Rows are points. The points of each table are mixes of a few directions, plus a little noise. Count the directions of each table, and those that both share. Where both have some left over, give the other angles between the two spaces (their principal angles), to ten degrees, smallest first.

First:
[[ 0.94 -0.46]
 [-0.07  0.03]
 [ 0.06 -0.03]
 [-0.45  0.20]
 [-0.49  0.24]]
Second:
[[-0.10  0.05]
 [-0.47  0.22]
 [ 0.76 -0.38]
 [-0.22  0.12]
 [-0.78  0.36]
 [ 0.62 -0.29]
 [ 0.19 -0.10]]
Directions: first 1, second 1, shared 1

First:
[[ 0.46 -0.18 -0.08  0.02 -0.04  0.05]
 [-1.94  0.75  0.35 -0.10  0.17 -0.23]
 [ 0.13 -0.05 -0.03  0.01 -0.01  0.02]
 [ 0.55 -0.21 -0.10  0.03 -0.05  0.07]
 [-0.14  0.06  0.02 -0.01  0.02 -0.02]
 [ 1.17 -0.45 -0.21  0.06 -0.11  0.14]
 [-0.23  0.09  0.04 -0.01  0.02 -0.03]]
Second:
[[ 0.58  0.54  0.32  0.60  0.53  0.09]
 [-0.40 -0.05 -0.45 -0.04 -0.47  0.27]
 [-0.06  0.03 -0.36 -0.50 -0.89 -0.02]
 [-0.38 -0.20  0.09  0.81  1.15  0.26]
 [-0.12  0.07  0.16  0.37  0.21  0.35]
 [ 0.20  0.18  0.38 -0.18 -0.40  0.18]
 [ 0.09 -0.10 -0.24 -0.25 -0.07 -0.36]
 [ 0.07 -0.51  0.09 -0.76 -0.04 -0.75]]
Directions: first 1, second 4, shared 0; angles 60

First, 9 rows:
[[ 0.49 -0.19 -0.14  0.17 -0.37  0.26  0.59 -0.08  0.95]
 [ 0.50  0.17  0.23  0.30 -0.73  0.54  0.18  0.24  0.44]
 [ 0.02 -0.32 -0.33 -0.06  0.26 -0.22  0.40 -0.26  0.51]
 [-0.22  0.21  0.21 -0.01  0.01  0.00 -0.38  0.13 -0.59]
 [-0.40 -0.36 -0.44 -0.27  0.80 -0.60  0.10 -0.37  0.03]
 [-0.51  0.29  0.26 -0.17  0.31 -0.20 -0.73  0.18 -1.12]
 [-0.15  0.35  0.33  0.02 -0.16  0.15 -0.44  0.25 -0.66]
 [-0.27 -0.45 -0.50 -0.25  0.69 -0.55  0.26 -0.41  0.29]
 [ 0.49  0.37  0.41  0.32 -0.85  0.63 -0.03  0.36  0.13]]
Second:
[[ 0.57  0.25 -0.18 -0.10 -0.70  0.36  0.46  0.10  0.87]
 [ 0.44  0.63 -0.16 -0.27  0.01  0.17 -0.23 -0.04 -0.18]
 [-0.50 -0.67 -0.14  0.07  0.39 -0.45  0.28 -0.21  0.19]
 [-0.21 -0.16  0.21  0.18  0.17 -0.04 -0.20  0.04 -0.39]
 [ 0.20  0.45 -0.30 -0.44 -0.32  0.04  0.12  0.05  0.36]
 [-0.09 -0.13 -0.56 -0.30  1.17 -0.62 -0.05 -0.56 -0.20]
 [-0.65 -0.41  0.24  0.17  0.67 -0.38 -0.41 -0.06 -0.82]
 [ 0.52  0.14  0.10  0.23  0.01  0.30 -0.04 -0.06  0.01]
 [-0.59 -0.43 -0.01 -0.04 -0.29 -0.23  0.31  0.12  0.34]
 [ 0.28  0.33  0.81  0.54 -1.14  0.82 -0.22  0.61 -0.23]]
Directions: first 2, second 4, shared 2

First:
[[-0.04 -0.07 -0.09 -0.17 -0.17 -0.04 -0.55  0.13  0.39 -0.71 -0.64 -0.06]
 [ 0.05 -0.15  0.34  0.44 -0.07  0.30  0.51 -0.54 -0.07  0.02 -0.84  0.32]
 [-0.27  0.27 -0.47  0.20 -0.07  0.21  0.00 -0.72 -0.27  0.81  0.93 -0.27]
 [ 0.32 -0.23  0.65 -0.25 -0.27 -0.27  0.27 -0.04  0.16 -0.74 -0.89  0.35]
 [ 0.01  0.79  0.20 -0.31 -0.41 -0.43 -0.58 -0.33  0.67 -0.80  0.67  0.00]
 [ 0.20 -0.13  0.30  0.01 -0.11 -0.08  0.86 -0.61 -0.56  0.73  0.43  0.15]
 [ 0.02 -0.34 -0.13  0.15  0.49  0.19  0.18  0.77 -0.26  0.43 -0.06 -0.05]
 [ 0.00  0.13  0.24  0.46  0.17  0.23  0.41 -0.17 -0.01  0.19 -0.19  0.22]
 [-0.15 -0.32 -0.58 -0.08  0.40  0.17 -0.28  0.71 -0.29  0.55  0.38 -0.39]
 [-0.08 -0.03 -0.43 -0.43  0.09 -0.21 -0.82  0.78  0.25 -0.41  0.23 -0.33]]
Second, 10 rows:
[[ 0.11  0.02  0.25  0.20  0.23  0.06  0.39  0.19 -0.10  0.17 -0.04  0.17]
 [ 0.09  0.00  0.30  0.22  0.23  0.07  0.42  0.16 -0.11  0.19 -0.05  0.19]
 [-0.40  0.04 -1.10 -0.81 -0.87 -0.22 -1.64 -0.73  0.39 -0.75  0.11 -0.68]
 [ 0.14 -0.03  0.42  0.30  0.33  0.06  0.61  0.25 -0.15  0.28 -0.07  0.26]
 [ 0.23 -0.01  0.68  0.49  0.56  0.13  1.04  0.50 -0.23  0.46 -0.06  0.44]
 [-0.37  0.01 -1.07 -0.81 -0.87 -0.20 -1.62 -0.71  0.38 -0.73  0.12 -0.70]
 [ 0.02  0.00  0.02  0.02  0.01  0.02  0.01  0.05  0.03  0.03 -0.02 -0.01]
 [-0.02  0.03 -0.02 -0.02 -0.03  0.00 -0.03 -0.02  0.02 -0.01  0.02 -0.02]
 [ 0.11 -0.01  0.25  0.18  0.21  0.03  0.38  0.17 -0.07  0.16 -0.04  0.19]
 [ 0.11  0.00  0.29  0.19  0.20  0.04  0.41  0.18 -0.10  0.19 -0.02  0.18]]
Directions: first 5, second 1, shared 1

First, 8 rows:
[[ 0.61  0.54  0.47 -0.10 -0.18 -0.42  0.00 -0.31  0.15  0.27  0.57  0.08
  -0.38  0.29  0.27  0.11  0.00 -0.81]
 [ 0.04 -0.01  0.07  0.01 -0.07  0.03 -0.03 -0.01  0.00  0.00  0.02  0.00
  -0.11  0.06  0.02  0.00  0.02 -0.04]
 [-0.39 -0.21 -0.33 -0.04  0.29  0.02 -0.02  0.15  0.00 -0.09 -0.16 -0.06
   0.50 -0.27 -0.12  0.02 -0.04  0.45]
 [ 0.44  0.69  0.19 -0.35  0.15 -0.81 -0.05 -0.37  0.31  0.36  0.81  0.06
   0.34  0.06  0.23  0.42 -0.10 -0.68]
 [ 0.15  0.21  0.08 -0.12  0.04 -0.27 -0.04 -0.11  0.10  0.12  0.29  0.02
   0.08  0.04  0.08  0.10 -0.04 -0.24]
 [ 0.34 -0.01  0.35  0.19 -0.37  0.26  0.04 -0.03 -0.11 -0.02 -0.05  0.03
  -0.74  0.32  0.11 -0.21  0.09 -0.33]
 [-1.36 -1.40 -0.99  0.35  0.24  1.24  0.02  0.77 -0.46 -0.70 -1.51 -0.20
   0.53 -0.59 -0.58 -0.51  0.07  1.90]
 [ 0.21  0.14  0.14 -0.01 -0.08 -0.05  0.00 -0.08  0.03  0.08  0.14  0.02
  -0.23  0.14  0.10  0.02  0.01 -0.26]]
Second, 11 rows:
[[ 0.14 -0.12  0.28 -0.54 -0.34 -0.82  0.26 -0.49  0.17  0.56  0.22  0.11
   0.17  0.20  0.17  0.37 -0.32 -0.23]
 [-0.16 -0.33  0.08  0.29 -0.20  0.47  0.09 -0.21 -0.24 -0.16 -0.83  0.03
  -0.32 -0.22  0.19 -0.83  0.13  0.19]
 [-0.22 -0.83 -0.22 -0.34 -0.57 -0.34  0.42 -0.29  0.06  0.58  0.21  0.10
   0.21  0.53 -0.59  0.99 -0.16  0.38]
 [ 0.06  1.10 -0.76  0.78  0.91  0.24 -0.31 -0.41  0.11 -0.39  0.71  0.19
   1.06 -0.46 -0.35 -0.07  0.59 -0.43]
 [ 0.38 -0.95  0.80 -0.23 -0.97  0.11 -0.02  0.32  0.07  0.31 -0.03 -0.34
  -1.05  0.79  0.15 -0.02 -0.13 -0.10]
 [ 0.02  0.70 -0.37  0.18  0.50  0.04 -0.09  0.11 -0.04 -0.23  0.31  0.11
   0.23 -0.20 -0.16  0.28  0.09 -0.10]
 [-0.08  0.27 -0.08 -0.57  0.20 -0.48  0.15  0.40 -0.04  0.11  0.20  0.07
  -0.12  0.01 -0.04  0.81 -0.44  0.17]
 [-0.04  0.22  0.23  0.06  0.01  0.28  0.13  0.10 -0.30 -0.31 -0.81  0.10
  -0.73 -0.25  0.41 -0.63 -0.13  0.08]
 [ 0.12  0.17  0.37  0.13 -0.22  0.15  0.13 -0.31 -0.18 -0.09 -0.61  0.14
  -0.56 -0.16  0.48 -0.75 -0.02 -0.21]
 [-0.49 -0.09 -0.41 -0.47  0.59 -0.28 -0.20  0.67  0.13 -0.13  0.09 -0.23
   0.75 -0.37 -0.07  0.40 -0.27  0.66]
 [ 0.24 -0.06 -0.04  0.74  0.12  0.64 -0.58  0.07  0.27 -0.30  0.54 -0.34
   0.38  0.13 -0.15 -0.54  0.64 -0.34]]
Directions: first 2, second 6, shared 2

First, 9 rows:
[[-0.42  0.49  0.29 -0.05 -0.01  0.02  0.18  0.24 -0.14  0.17  0.41 -0.27
   0.42 -0.03  0.33 -0.15 -0.33  0.05  0.23  0.35  0.09 -0.01  0.18 -0.24]
 [-0.28  0.35 -0.01  0.56 -0.48 -0.18 -0.06 -0.34 -0.57 -0.10 -0.03  0.22
   0.35 -0.56 -0.01 -0.31  0.23 -0.09 -0.45 -0.12 -0.07 -0.17 -0.26  0.16]
 [ 0.82 -0.94 -0.37 -0.52  0.67  0.11 -0.20 -0.43  0.38 -0.43 -0.65 -0.01
  -0.91  0.31 -0.78  0.39 -0.17  0.31  0.25  0.19 -0.07  0.22  0.22  0.26]
 [-0.21  0.36  0.09  0.19 -0.42 -0.03 -0.17  0.08 -0.19  0.23  0.12 -0.03
   0.07 -0.06  0.46  0.15  0.10 -0.37 -0.27 -0.38 -0.19 -0.06 -0.50 -0.13]
 [-0.38  0.38  0.13  0.12 -0.53 -0.08 -0.11  0.12 -0.13  0.24  0.27 -0.14
   0.11 -0.09  0.58  0.18 -0.10 -0.40 -0.20 -0.25 -0.25 -0.01 -0.50 -0.25]
 [-0.54 -0.35 -0.14  0.28 -0.92 -0.33  0.62  0.48  0.59  0.16  0.72  0.37
   0.52 -0.28  0.34 -0.39  0.40 -0.18 -0.19 -0.37  0.05 -0.09 -0.02 -0.20]
 [-0.51  0.75  0.32  0.26 -0.39  0.00  0.05  0.41 -0.23  0.42  0.44 -0.08
   0.57 -0.03  0.70 -0.13  0.10 -0.31 -0.12 -0.22  0.02 -0.13 -0.27 -0.25]
 [ 0.57 -1.42 -0.47 -0.68  0.63 -0.07  0.27 -0.55  0.62 -0.79 -0.37 -0.08
  -0.78  0.01 -1.23  0.05 -0.54  0.76  0.57  0.82  0.03  0.34  0.81  0.20]
 [ 0.98  0.39  0.16 -0.20  1.43  0.58 -0.55  0.00 -0.36  0.10 -0.92  0.02
  -0.29  0.74 -0.39  0.20  0.36  0.23  0.19 -0.01  0.39 -0.08  0.32  0.46]]
Second:
[[ 0.30  0.01  0.20 -0.18  0.57  0.21 -0.17  0.22  0.34 -0.04  0.03 -0.58
  -0.26  0.53 -0.13 -0.02 -0.13  0.25 -0.05 -0.02  0.26 -0.16 -0.18  0.07]
 [ 0.11 -0.31 -0.41 -0.07 -0.48  0.16 -0.08  0.60 -0.29 -0.11 -0.09 -0.35
   0.44 -0.73 -0.16  0.23  0.20 -0.06 -0.36 -0.15  0.32  0.02  0.32 -0.09]
 [-0.48  0.30 -0.08  0.07 -0.12 -0.35  0.05 -0.94 -0.09 -0.25 -0.04  0.61
  -0.37  0.11  0.05 -0.17  0.10 -0.01  0.65  0.16 -0.56  0.07 -0.21  0.21]
 [ 0.20  0.13 -0.03  0.60 -0.61 -0.12 -0.16 -0.53 -0.64  0.04  0.74  0.58
   0.33  0.32  0.08 -0.16 -0.29 -0.15  0.54  0.78 -0.18  0.67 -0.04 -0.36]
 [-0.15  0.25  0.11  0.08 -0.97 -0.32 -0.11  0.51 -0.21 -0.87 -0.09  0.00
   0.85 -0.97 -0.17 -0.15  0.08  0.06 -0.82 -0.70  0.20  0.06  0.27  0.06]
 [ 0.36 -0.17  0.45 -0.32  1.16  0.13  0.25 -0.06  0.69  0.60 -0.47  0.42
  -0.64  0.86  0.23  0.23 -0.21 -0.10  0.07 -0.16 -0.14 -0.05  0.08  0.03]
 [ 0.46 -0.02  0.25  0.13  0.56  0.32 -0.15  0.09  0.13  0.44  0.50 -0.51
  -0.19  0.86  0.03 -0.08 -0.33  0.12  0.16  0.50  0.27  0.02 -0.28 -0.21]
 [ 0.55 -0.48 -0.27 -0.64  0.37  0.45 -0.28  1.01  0.30 -0.32 -0.51 -0.97
  -0.04 -0.23 -0.46  0.42  0.22  0.27 -0.44 -0.47  0.62 -0.23  0.33  0.14]
 [-1.35  0.27 -0.24  0.34 -0.46 -0.48  0.64 -0.91 -0.22  0.48 -0.06  0.78
  -0.14 -0.74  0.54 -0.27  0.33 -0.40  0.23  0.05 -0.74 -0.38 -0.31  0.15]]
Directions: first 5, second 6, shared 1; angles 50, 60, 80, 80

First:
[[ 0.20  0.73  0.07  0.18  0.40  0.38  0.42 -0.29  0.35 -0.06 -0.48 -0.19
  -0.82 -0.73  0.02 -0.45  0.03  0.30  0.37 -0.22 -0.03 -0.11 -0.33 -0.49
   0.47 -0.91  0.36  0.14  0.39  0.32  0.02  0.67]
 [ 0.30  0.07 -0.27 -0.58  0.06  0.35 -0.38  0.52  0.02 -0.47 -0.39  0.07
  -0.43  0.05  0.68  0.11  0.33  0.31  0.15  0.07 -0.56 -0.78 -0.32 -0.08
  -0.19 -0.34 -0.01  0.27 -0.12 -0.31  0.01  0.33]
 [ 0.16  0.54 -0.08  0.05  0.23  0.75  0.27  0.07  0.39 -0.10 -0.38 -0.06
  -0.93 -0.43  0.10 -0.22  0.22  0.19  0.31 -0.55 -0.09 -0.23 -0.26 -0.43
   0.31 -0.68  0.22  0.25  0.11  0.45 -0.21  0.72]
 [-0.42 -0.56  0.19  0.38 -0.37 -0.47  0.04 -0.32 -0.27  0.50  0.72  0.06
   0.96  0.69 -0.53  0.27 -0.34 -0.52 -0.62  0.08  0.66  0.91  0.66  0.34
  -0.29  0.98 -0.29 -0.37 -0.25  0.11  0.00 -0.83]
 [-0.22 -0.37  0.07 -0.07 -0.25 -0.29 -0.28 -0.32 -0.36  0.12  0.46  0.02
   0.91  1.08  0.24  0.42 -0.25 -0.28 -1.07  0.58  0.63  0.62  0.68  0.13
  -0.74  0.67 -0.27 -0.33 -0.40 -0.27  0.31 -0.88]
 [ 0.03  0.37  0.08  0.24  0.19  0.26  0.32 -0.23  0.23  0.09 -0.14 -0.11
  -0.43 -0.36 -0.14 -0.23 -0.02  0.07  0.14 -0.25  0.12  0.14 -0.07 -0.26
   0.30 -0.42  0.18  0.04  0.20  0.28 -0.05  0.34]
 [ 0.26  0.68  0.11  0.09  0.50 -0.17  0.34 -0.33  0.23 -0.15 -0.57 -0.23
  -0.58 -1.03  0.03 -0.56 -0.09  0.44  0.60  0.23 -0.27 -0.34 -0.54 -0.34
   0.55 -0.95  0.40  0.11  0.59 -0.06  0.20  0.54]
 [ 0.34 -0.04 -0.16 -0.59  0.15 -0.35 -0.44  0.38 -0.17 -0.52 -0.44  0.00
  -0.01 -0.27  0.64 -0.05  0.14  0.43  0.39  0.64 -0.74 -0.94 -0.50  0.15
  -0.08 -0.30  0.08  0.18  0.12 -0.74  0.27  0.11]
 [-0.27 -0.61  0.02  0.16 -0.40 -0.20 -0.11  0.19 -0.15  0.30  0.53  0.16
   0.58  0.43 -0.47  0.30 -0.03 -0.44 -0.15 -0.27  0.16  0.36  0.31  0.41
  -0.15  0.88 -0.31 -0.13 -0.26  0.12 -0.22 -0.45]
 [ 0.13 -0.36 -0.25 -0.50 -0.19  0.10 -0.51  0.59 -0.18 -0.32 -0.03  0.14
   0.11  0.41  0.45  0.32  0.27  0.06  0.00  0.11 -0.45 -0.55 -0.10  0.24
  -0.35  0.26 -0.20  0.14 -0.27 -0.37 -0.03 -0.07]
 [-0.45 -0.43  0.25  0.66 -0.32 -0.36  0.33 -0.27 -0.08  0.65  0.72  0.09
   0.64  0.15 -1.01  0.10 -0.29 -0.62 -0.11 -0.43  0.54  0.91  0.47  0.34
   0.16  0.89 -0.21 -0.30 -0.06  0.47 -0.26 -0.48]]
Second, 11 rows:
[[ 0.01  0.12  0.08  0.07  0.74  0.80  0.31  0.75  1.01 -0.59  0.34  0.19
  -0.49  0.88  0.22 -0.57 -0.34  0.50 -0.06 -0.19  0.45  0.65 -0.37 -0.44
   0.28 -0.31 -0.20 -0.06 -0.71 -0.78 -0.29  0.22]
 [ 0.10  0.18 -0.08 -0.53 -0.35  0.24 -0.48  0.26  0.02 -0.08 -0.16 -0.45
  -0.72  0.11  0.12 -0.06  0.04 -0.16 -0.23 -0.20  0.40  0.08  0.46 -0.16
  -0.11  0.13  0.10 -0.31  0.74  0.32  0.27  0.44]
 [ 0.36 -0.40  0.40  0.16 -0.50 -0.54 -0.17 -0.18 -0.35  0.33 -0.29  0.08
   0.14 -0.22  0.15  0.35  0.18 -0.09  0.12 -0.40 -0.16 -0.32  0.26  0.17
  -0.64  0.08  0.46 -0.16  0.69  0.47  0.62 -0.08]
 [ 0.07  0.26 -0.05 -0.78  0.32  0.31 -0.13 -0.22  0.36  0.55 -0.01 -0.51
   0.02  0.25 -0.68 -0.30 -0.30  0.92  0.34 -0.11 -0.29  0.66 -0.83 -0.20
   0.58  0.29 -0.62  0.18 -0.67 -0.34 -0.07 -0.81]
 [ 0.30  0.29 -0.66  0.37 -0.74 -0.94 -0.21 -0.23 -0.43 -0.20 -0.21  0.14
   0.24 -0.53  0.60  0.79  0.37 -0.61 -0.55 -0.09 -0.25 -0.52  0.52  0.13
  -0.27  0.05  0.67  0.13  0.55  1.28  0.22  0.12]
 [-0.43 -0.20 -0.11  0.89 -0.60 -0.44  0.26 -0.91 -1.14 -0.22 -0.07  0.58
   0.68 -0.94  0.39  0.67  0.58 -0.98 -0.24  0.31 -0.24 -1.24  0.77  0.37
  -0.31 -0.16  0.46  0.37  0.53  0.65 -0.16  0.27]
 [-0.02 -0.25  0.27 -0.13  0.63  0.06  0.13  0.78  0.47  0.10  0.22 -0.12
  -0.06  0.36 -0.39 -0.54 -0.42  0.03  0.32  0.46  0.15  0.59 -0.34  0.25
   0.03 -0.03 -0.36 -0.37 -0.45 -0.94 -0.23  0.07]
 [ 0.19 -0.08  0.04  0.27  0.56 -0.17  0.27  0.68  0.62 -0.16  0.21  0.24
   0.12  0.40  0.01 -0.23 -0.29  0.18  0.11  0.12 -0.02  0.49 -0.43  0.04
   0.00 -0.16 -0.04 -0.13 -0.66 -0.51 -0.18 -0.10]
 [ 0.00 -0.19  0.30  0.29 -0.65  0.07 -0.06 -0.78 -0.65 -0.02 -0.26  0.27
   0.04 -0.35  0.34  0.40  0.45 -0.16 -0.08 -0.50 -0.01 -0.77  0.57 -0.10
  -0.38 -0.03  0.42  0.20  0.78  0.64  0.41  0.11]
 [-0.31  0.10 -0.12 -0.24  0.49  0.25  0.09  0.35  0.19  0.01  0.22 -0.22
  -0.03  0.09 -0.40 -0.40 -0.25 -0.08  0.13  0.60  0.12  0.35 -0.24  0.14
   0.36  0.04 -0.50 -0.09 -0.48 -0.69 -0.47  0.08]
 [-0.23  0.21 -0.06 -0.38  0.09  0.42  0.00 -0.51 -0.07  0.23  0.01 -0.22
   0.07 -0.05 -0.35 -0.11 -0.03  0.42  0.15  0.03 -0.14  0.06 -0.34 -0.18
   0.48  0.14 -0.42  0.28 -0.35 -0.16 -0.18 -0.39]]
Directions: first 4, second 6, shared 0; angles 30, 80, 90, 90
